Each row of a before or after table is a point. The points were changed in one or more steps. Then noise was added and the rows were shuffled. The steps act on columns, c1 being the first. Write out the steps. A step turns or swaps two columns, mirrors them in a line or flattens them onto one, adds a multiple of one to another, or multiplies or shifts one. Angles are multiples of 10 degrees, from the lower column toward the higher: turns from -170 to 170, lines from 10 to 170 but not 90. Use the fewest steps. Two steps may share a column if one is a turn and the other turns, adds or multiplies; they go together, in the order done. Otherwise the lowest column goes first.

Before (10 x 2):
[[-11  36]
 [-12  46]
 [ 38   8]
 [ 73  30]
 [ 58 -27]
 [ -1  -1]
 [ 61  32]
 [-11 -33]
 [ 38 -44]
 [ 14 -14]]
After, 10 rows:
[[ 66  21]
 [ 39   1]
 [ 51 -37]
 [ 12 -16]
 [ 77  17]
 [-15 -31]
 [  0  -2]
 [ -3  47]
 [ -4  38]
 [ 30 -48]]
Steps: turn c1 and c2 by -10 degrees

Before, 9 rows:
[[-31  -7 -13   5  33  -4]
 [ -5  -6   9  -8  50 -20]
 [ 95 -12 -19   5 -18  31]
 [ 18  10  40   3  40 -17]
 [-16  20 -15  -6  17 -10]
 [ -2 -14  -5 -31  14 -13]
 [-23  -5  32 -10  18  -7]
 [ -6  14   2 -18  27 -12]
 [-10  -3   9   5  18 -39]]
After, 9 rows:
[[-15   6 -18  -6  17  21]
 [ 20  14  42   5  38  16]
 [ 95 -28 -17   6 -17 -17]
 [ -5  23   6  -7  48  -5]
 [-24   9  27  -8  17  -2]
 [-31   2 -13   4  34  -8]
 [ -1  16 -15 -33  13 -11]
 [-11  36  14   4  18   4]
 [ -4   8  -3 -18  26  15]]
Steps: turn c2 and c6 by 100 degrees; add 0.3 times c4 to c3

Before (13 x 11):
[[-25  -5 -29  11  20   4 -95 -39 -46  36  31]
 [ 89   4  28  -1 -20  37  14  18  47  34  18]
 [-23 -12  39  10  -8  14  14  -7  52  31  -1]
 [  8  15  12 -11   4   5 -21  12  24  27 -11]
 [  9  11  13 -20  10  -5  29  21  44  40  21]
 [ 13 -36  21 -13 -25 -23   3  23  55   3   8]
 [ 21   1  33  23  30 -20   1  19  10   3  15]
 [-29 -33   0   5  16  -5   2  32  38 -52  37]
 [ -9 -45 -40  50  24 -18  19  13  44 -46  -7]
 [-31 -11 -15  56 -13  -6   1  15 -15  27   1]
 [-24   0   4  -4 -73  -4   6 -58  -6  11  -5]
 [ 24 -37  11  -5   3   0  18  -3  13  24   8]
 [-21   2 -11  64   2 -29  -9  -4  41   3  37]]
After:
[[-29  49   4   3  17  -4   3  32  38 -52  17]
 [ 11   7  23 -18  43 -26   5  24  57   5 -10]
 [ 23  26   9  -5  22   1  22  -2  12  28 -17]
 [ 10 -15  16  -7 -15   5 -23  11  26  28   0]
 [-28  29 -32   8  -8   3 -95 -39 -44  34  20]
 [-30  -3 -17  57  17  -2   2  11 -12  28   0]
 [-24 -49   2  -2  49  -7   8 -62  -8  12  -2]
 [ 10   8  11 -20  -4  -8  27  24  41  40  26]
 [-24   5  43   9  11  14  15  -8  49  30 -10]
 [-24  15 -13  66   8 -27 -10  -4  38   6  31]
 [ 89 -11  28  -3  18  36  14  18  48  33  16]
 [ 19  24  29  26 -15 -17   0  19  12   3  15]
 [ -9  42 -39  46   5 -19  18  15  41 -45 -29]]
Steps: turn c2 and c11 by 30 degrees; turn c2 and c5 by -140 degrees

Before, 12 rows:
[[-12  -6  16  10 -36  45   0  -5 -10 -11 -16  23 -17  12  -4  -3  18  13]
 [ 26   0  18  22   7 -19 -18  -7 -21 -29  65  36  -1 -27  10  30  19   5]
 [  3 -29   2   9  29 -10   8  12  52  -6 -18  12 -31  -5  -6   4   1 -19]
 [ 54  -6  18   2 -34 -21  10  -9 -30  -1  -8  15   7   7   9  -5  -1 -21]
 [ -3 -57  10  -8  30 -21 -20 -10 -20 -29  23  22 -15 -18  11 -17 -58 -20]
 [ -4 -18   8  -7  18  95 -21 -19  -8  13 -25   8   8  15  -7   6  10 -14]
 [ 14 -18  16  21 -11   0  -2  -7 -25 -21  -9  -5  -3  -9  -2  44 -27   5]
 [ -4  -2 -68  -6  28 -24   3 -17 -31 -17 -24  17 -14   2  -1   8   0  23]
 [ -3   1  19  43   4 -11  -8  -3 -17 -22 -12  23 -12  -5  -7   2   7 -21]
 [-14 -49  12  14  24 -20 -16   3  -7  -4  21  13   9   4   6  -5   7  27]
 [ 28 -13   7  56 -77 -17 -16 -12 -20  88 -14   8  -9 -10  14   7 -35  18]
 [-13  -9  -1  -7  29  46 -10  38  -3 -30  -8  32   8  10   0  -6   7 -12]]
After (12 x 18):
[[-16 -49  12  15  23 -16 -21   1  12  -5  22  12  11   5  28  -1   6   5]
 [ -2 -61  11  -8  32 -20 -19 -12   5 -29  30  19 -12 -19 -20 -17 -57  12]
 [ 15 -18  16  20 -12  -4   0  -8 -24 -21  11  -1   2  -7   6  44 -28  -3]
 [ -4  -2 -67  -4  27   0 -22 -19 -39 -20   7  17 -35  -1  23  12   2  -1]
 [ 25   2  20  22   3 -19 -21  -6  35 -29  56  37   5 -26   7  30  18   9]
 [ 28 -17   8  57 -76 -18 -16 -11 -24  88   7   9  -6 -10  15   5 -35  13]
 [-14  -4  15   9 -37   0  45  -4 -21 -13  -1  25 -10  11  12  -2  20  -4]
 [ -2   0  20  42   4  -6 -13  -1 -21 -22   5  21  -5  -6 -23   5   9  -7]
 [  4 -28   5   6  28   8 -10  13  20  -4 -52  14 -29  -2 -21   8  -2  -4]
 [ 58  -5  19   2 -35   9 -24  -8 -25  -2  19  16   9   7 -22  -6   0   9]
 [-16 -10  -1  -6  29 -11  45  36  -8 -30  -3  33   8   7 -10  -5   4   1]
 [ -4 -17   9  -8  17 -22  95 -20 -26  15 -14   9  11  17 -14   7  11 -10]]
Steps: add 0.3 times c3 to c13; swap c6 and c7; turn c9 and c11 by -50 degrees; swap c15 and c18

Before (14 x 32):
[[  5 -59  36 -34 -31 -30 -35 -64  28   9   9  19 -10 -53  27  36 -34  26
  -16 -38  -1  15 -43  14   2  19 -35   8  67 -37   3  11]
 [ 18 -24  67  29  29  -9  -7  33   4 -38  38  -3 -31  21 -11  36  24  18
    4 -11 -12  35  67  46 -18 -31  12  33   0 -28  16  34]
 [-25 -16 -10  69 -18 -10 -31   8   2 -39  -7 -20 -36  30 -37 -15  -2  -5
   23   1   0  30 -54 -70  12  -1  -6  25  16 -44 -25 -14]
 [ -4 -15  29  22 -11  40  31 -13  33  14 -22  12   6 -15 -31 -67  17  -1
   14 -85 -24 -53 -12 -30   2 -37 -12  -8   1  35  40  22]
 [-20  11  -3  -8 -53  25 -25  10  -7   0  24  11  36  19  36 -14 -34 -50
   -1 -33 -20 -46  36  33   1 -36  14 -51 -11  15  39 -18]
 [-55 -30  -9 -81 -82  24  -2  39  34 -53  -7  68  18  -2  55 -46  27 -27
  -16 -19  34  17  18 -24  40  -1   2 -16  14 -16 -38 -77]
 [ 39  -8  12  -4  29   5  22 -22 -24  -8  -5  41 -32 -27   9 -38  27  15
  -15  -4 -44   6 -37   8 -27   8 -17  -7  21  -1   8 -41]
 [-54 -28   9  -8 -27   2 -16  -2   0 -51 -12  34  16   9  30 -19 -11 -25
  -66 -16  -8  18  -4   6 -37 -31 -46  24  -3  44 -32  37]
 [-20 -54  -2 -22 -48 -19  24  -8 -26 -17  13  34  37 -13  18  17 -15 -47
   28 -26  14   2  60 -17  23  30 -18  -2 -44  45 -30 -32]
 [ 49 -59  49   1 -46  49   0 -13 -39 -30 -12   7  25  13  34 -25  -7  -1
  -25 -18  22  59  -4  23  64 -13 -15  54 -26 -14 -10 -33]
 [ -8 -44 -30   3 -18   1  22 -11  38 -63 -16  19  -5 -33 -36 -95  28 -47
  -19  29  41 -61   3  66  -9  29 -24  25 -60   9   4  22]
 [ 28  -9  32  18   4  50  34 -15   7  25  23  32 -58 -32   8  16 -52 -14
    6 -41  -5  -9  -2   8   0  31  -4   3 -27  20 -43   4]
 [-17 -50   0 -47 -53  42 -29  10  35  14  56  14 -23  -8  22 -13 -72 -36
  -45 -78  51  18 -35  -3 -50  39 -78 -58 -20 -18  32 -12]
 [-51  56  33  -9 -51  47  35   6  23 -65  -5  55  -2 -67  47 -53  26 -31
  -17  -4 -22 -20 -43  -7  -3  14  24  -1   1  -4  40  32]]
After:
[[-18 -58   6 -22 -48 -15  26  -4   1 -19  20  36  35 -12  16  13 -14 -44
   30 -26  17  -6  61 -42  26  31 -15   4 -50  44 -27   6]
 [  3 -60  36 -34 -32 -29 -30 -65 -11  11  10  23  -9 -53  27  30 -32  23
  -11 -36  -1  20 -41  30  -1  18 -37   9  68 -43   3   4]
 [ -5 -13  32  28 -14  43  33 -14 -32  10 -21  11  11 -13 -34 -70  15  -4
   12 -81 -18 -55 -15  20   4 -35 -15  -8   2  33  39 -39]
 [-55  58  35 -12 -56  45  33   4  -5 -64  -4  56  -1 -66  43 -59  22 -30
  -15   0 -24 -20 -38  32  -8  20  29  -3   2  -4  44 -26]
 [-16 -50   2 -42 -56  45 -33  10 -38  15  52  14 -22 -10  21  -9 -73 -34
  -47 -81  49  15 -37  15 -51  41 -82 -59 -25 -20  31   8]
 [-53 -37 -17 -84 -78  25  -2  34 -73 -48  -9  67  17  -9  56 -48  24 -26
  -15 -19  37  15  23 -34  43   0   2 -19  18 -11 -37  31]
 [-22  14   0  -6 -56  27 -22   8   9   2  28   7  30  15  38  -8 -39 -52
    0 -27 -19 -46  33   3   4 -36  14 -46  -9  13  40  40]
 [ 41  -7  10  -2  31   1  20 -23   5  -2  -8  38 -34 -23  11 -36  30  13
  -14 -11 -45   1 -36 -39 -26   5 -19  -8  15  -2   6  33]
 [-24 -20  -7  70 -21  -6 -31   8 -37 -43 -10 -21 -36  22 -33 -15   4  -4
   22   0  -2  37 -57 -43  12  -5  -7  24  14 -46 -24 -42]
 [ 19 -24  68  28  29  -6  -8  32  34 -38  42   1 -34  16 -12  37  24  21
    2  -9  -9  34  69  48 -12 -32   8  29   0 -27  18  11]
 [ -9 -43 -30   3 -18  -1  23 -12   7 -60 -17  20 -14 -30 -35 -96  29 -47
  -21  29  38 -61   2  65 -11  26 -19  28 -64  12   0  35]
 [-49 -26  11  -7 -25   4 -14  -1  16 -51 -10  36  14  10  35 -18 -12 -26
  -73 -20 -12  19  -6  27 -36 -33 -48  23  -4  39 -33 -20]
 [ 34  -6  35  18  10  49  32 -18   1  23  24  29 -63 -25   9  15 -54 -14
    8 -38  -2  -7   5   6  -3  29  -9   4 -31  16 -41   3]
 [ 49 -61  47   4 -46  52   2 -12  23 -36 -10   6  23  14  30 -24  -2  -2
  -29 -19  22  59  -7 -33  68 -13 -15  56 -31 -13  -9  35]]
Steps: turn c24 and c32 by 130 degrees; turn c9 and c24 by 140 degrees
